Every row gives one point. To make a cloud, some directions were put in groups of two or more. Within a group, all points are equally far from the middle, so they leave a hole (a ring in 2 directions, a hollow ball in 3). The other directions are filled evenly. Then the cloud was stretched, turned, moved and blurred a little. Count the holes, and give their numbers of directions, smallest first.
In the rows, zero is written as 128.

Cloud, 13 rows:
[[167 133]
 [155 191]
 [ 93 156]
 [184 174]
 [158 111]
 [ 36  94]
 [190 141]
 [181 144]
 [ 75 148]
 [123  90]
 [173  75]
 [151 187]
 [145  69]]
Holes: 0

Cloud (21 x 3):
[[131  91  50]
 [161 140  94]
 [174 144 153]
 [115  89  87]
 [138 169 139]
 [162  88  96]
 [199  75 152]
 [ 99 127 130]
 [ 83 168  78]
 [128  79 124]
 [126 175 142]
 [ 59  54  78]
 [106  34 183]
 [122 155 132]
 [117  32  90]
 [142  45 110]
 [120  71 131]
 [148  59 104]
 [122  57 107]
 [ 65  24 145]
 [111 163 141]]
Holes: 0

Cloud:
[[131 198 117 117]
 [ 93 216  83 154]
 [ 70 208 117 172]
 [ 85  91 198  85]
 [197 144 136 102]
 [118 147 216 126]
 [112  62 134 135]
 [ 25 166 142 167]
 [136 177 185 113]
 [ 44 118 159  62]
 [107 176 158 201]
 [ 74  84 103 134]
 [159 107  93 127]
 [111 105 225 173]
 [ 97 157 198 126]
 [188  92 117 141]
 [147 185 113 131]
 [184 161 159 147]
 [ 84  69 145 151]
 [133 162  60 139]
 [185 120 109 138]
 [162 160 194 158]
 [151 103  83 164]
 [151  97 111  55]
 [123 198  98 153]
 [136 103  95  72]
 [ 54 112  64  96]
 [125  53 156 126]
 [106 214  96 111]
 [ 79 140 183 202]]
Holes: 1 (2)
